Each row of a before or after table is a point. The points were changed in one or more steps. Then noise was added and the rows were shuffled. The steps act on columns, c1 being the first. What was done? A step turns or swaps two columns, mirrors them in a line or flattens them onto one, adds a multiple of one to another, or multiplies or shifts one. Angles are multiples of 10 degrees, from the lower column toward the higher: turns from -170 to 170, lines from 10 to 170 but not 90. Use the fewest steps. Two steps may share a column if one is a turn and the other turns, adds or multiplies; they go together, in the order done. Otherwise the lowest column goes first.

Before:
[[ 33  14]
 [ 22   2]
 [-24 -20]
 [ 18 -12]
 [  3   6]
 [  4  53]
 [ 33  54]
 [ 32 -14]
 [-11   5]
 [ 15 -11]
 [-51  15]
 [-29  13]]
After (12 x 2):
[[  3 -19]
 [ -4  11]
 [  6   2]
 [ 17 -32]
 [ 37  38]
 [-31  -2]
 [ 18 -13]
 [ 33 -10]
 [-14  28]
 [  5 -19]
 [-31  45]
 [ 60  22]]
Steps: turn c1 and c2 by -40 degrees

Before (10 x 6):
[[  2 -10  -3 -15 -17   2]
 [ -6 -14   0  -8 -23  -7]
 [  2   8  28  -3 -10  -1]
 [ 10  -1  -7   6  -3  12]
 [ 17  -7 -11  10   1  13]
 [ 21   3  -4   4  -9  13]
 [ -4  25  20  -7 -11   4]
 [ 15  12  -5  17  -4   5]
 [  7   0  -7  15   0  19]
 [ -2  -4   4 -20  -8 -13]]
After (10 x 6):
[[  2  -7  19  -4  14 -30]
 [  9   5   3   6   4  22]
 [ -5 -40  17  -5  22 -17]
 [ 20  14   0  10  -6  26]
 [  2  41   1 -14  10   3]
 [ -1  19  -6 -21   5 -20]
 [ 21   4   6   5   9  20]
 [ -5  59  -4  -8  15 -10]
 [ 15 -21  -2  17   8  10]
 [  8   0   6  16   1  29]]
Steps: turn c2 and c5 by 150 degrees; multiply c2 by 2.5; turn c3 and c6 by -40 degrees; multiply c6 by 1.6

Before, 14 rows:
[[  5  -4  -5   4  10   6  10  -4  -1  -1   0]
 [-13 -15  -9  -2  -3  -4  -9  20  -8  -6  -6]
 [ -6  -6  -5  12  12 -17   5  12 -15   4  -1]
 [-13  -7  -6   1  -2  -9  -5  11  -5   1  12]
 [ 10   6  -7   9  10 -11  -2  10  -2   3 -11]
 [  8  -1   7  19  10  -4   3  10   0  10 -11]
 [ 10  -5  -5   7  -6   0  21   3  12  -1  -9]
 [ -9  -8  -7  -9  -2  -8  -6  20  -2   4  15]
 [ -4 -16   1 -25 -16   7   9   7   0   6   7]
 [ 18 -10  -3  14   9  -6   9   9  -8  -4  -2]
 [ -1  -5 -12  -3 -16  12   7  13  -1  11   4]
 [ 13   0   4   7  -9  -3   7  -5  -5   2  -5]
 [ -8 -17 -13   4   7 -19 -14  12  -9  11   0]
 [  5   5  -7  -8 -10  12  24   7   0   4  -5]]
After:
[[ -8 -16 -38   4  13 -19  -9  36 -15  13   0]
 [ -1 -16   2 -26 -33   8   8  23  11   7   6]
 [ -5  -6 -20  -9  -5  -7  -5  59  -1   3  14]
 [  8  -5 -17   8 -13  -1  12   8  18   0 -10]
 [  4  -1  21  19  21  -4   3  29  -4   9 -11]
 [ 18 -11  -8  14  18  -6  11  26  -7  -4  -2]
 [ 10   1  10   9 -17  -4   8 -16  -2   5  -5]
 [ -4  -6 -15  12  24 -16  13  36 -15   4  -1]
 [  6   6 -22   9  19 -10  -1  30  -6   4 -11]
 [-10  -7 -18   2  -3  -7  -1  34  -7   0  11]
 [  0  -5 -36  -2 -32  12   4  40   4  10   5]
 [  6  -4 -16   5  20   8  11 -13   3  -1   1]
 [-14 -13 -27  -2  -4  -4  -3  60 -10  -5  -6]
 [  3   4 -21  -9 -20  13  21  20  14   4  -6]]
Steps: add 0.3 times c11 to c1; multiply c3 by 3; turn c7 and c9 by 30 degrees; add -0.3 times c4 to c9; multiply c5 by 2; multiply c8 by 3
